Each row of a before or after table is a point. One or more steps were done to the points. Then noise was added and the rows were shuffled. The steps act on how far a point lies along the listed directions, d1 being the first. What was done? A step turns or swaps two directions, mirrors them in a line or flattens them onto one, adds a multiple of one to another, or multiplies one. Angles are multiples of 10 degrees, from the lower direction toward the higher: turns from -170 to 170, lines from 10 to 170 but not 90. Use the fewest steps. Two steps may share a direction if one is a turn and the other turns, adds or multiplies; they go together, in the order done. Otherwise the lowest direction goes first.

Directions:
(1): [-0.41  0.09]
(2): [-0.09 -0.41]
Before:
[[ 0.61 -0.38]
 [ 0.04 -0.51]
 [ 0.12 -0.43]
 [ 0.37  0.31]
 [ 0.03 -0.01]
 [-0.19  0.12]
 [-0.36 -0.14]
 [-0.25  0.30]
 [-0.06 -0.41]
 [ 0.13  0.34]
 [ 0.13  0.27]]
After, 11 rows:
[[-0.66 -0.24]
 [ 0.19  0.01]
 [ 0.39  0.00]
 [ 0.02 -0.53]
 [ 0.15 -0.28]
 [ 0.11  0.42]
 [-0.02  0.04]
 [ 0.16 -0.30]
 [-0.41  0.28]
 [-0.46  0.17]
 [-0.22  0.31]]
Steps: turn d1 and d2 by -130 degrees

Directions:
(1): [-0.56  0.08 -0.13 -0.42  0.10 -0.05]
(2): [ 0.14  0.46 -0.06  0.07  0.48 -0.26]
(3): [-0.12  0.46 -0.28  0.22 -0.32  0.28]
(4): [-0.37  0.08  0.50  0.37  0.02 -0.03]
(5): [ 0.18  0.31  0.36 -0.36 -0.34 -0.16]
(6): [ 0.10  0.07  0.22 -0.19  0.28  0.60]
Before, 10 rows:
[[-0.01 -0.20 -0.02  0.06  0.33 -0.15]
 [ 0.14  0.06 -0.07  0.29 -0.15  0.53]
 [ 0.48 -0.38  0.10  0.01 -0.42  0.18]
 [ 0.37 -0.62 -0.27 -0.50  0.22  0.12]
 [-0.27  0.02 -0.25 -0.50 -0.18  0.35]
 [ 0.27  0.16 -0.12 -0.14 -0.66 -0.31]
 [ 0.46 -0.04  0.24 -0.36  0.38  0.27]
 [-0.50 -0.22  0.29 -0.37 -0.24  0.08]
 [ 0.11  0.17  0.30  0.13 -0.71  0.12]
 [ 0.66  0.29  0.22  0.16  0.30 -0.08]]
After:
[[ 0.11 -0.26 -0.26 -0.43  0.01  0.21]
 [-0.18 -0.74 -0.51  0.11 -0.25  0.27]
 [ 0.31 -0.23  0.41 -0.51  0.01  0.23]
 [ 0.40 -0.16 -0.33 -0.05  0.14 -0.37]
 [ 0.18 -0.20 -0.19 -0.13 -0.51 -0.27]
 [-0.43 -0.15  0.47  0.07  0.17  0.04]
 [-0.15 -0.06 -0.10  0.31  0.12  0.12]
 [ 0.01  0.33 -0.12 -0.24 -0.36 -0.06]
 [-0.37 -0.46 -0.06  0.13 -0.04 -0.31]
 [ 0.38  0.14  0.15 -0.68  0.12 -0.11]]
Steps: turn d1 and d6 by -150 degrees; multiply d1 by 0.4; swap d2 and d4; turn d3 and d5 by 70 degrees
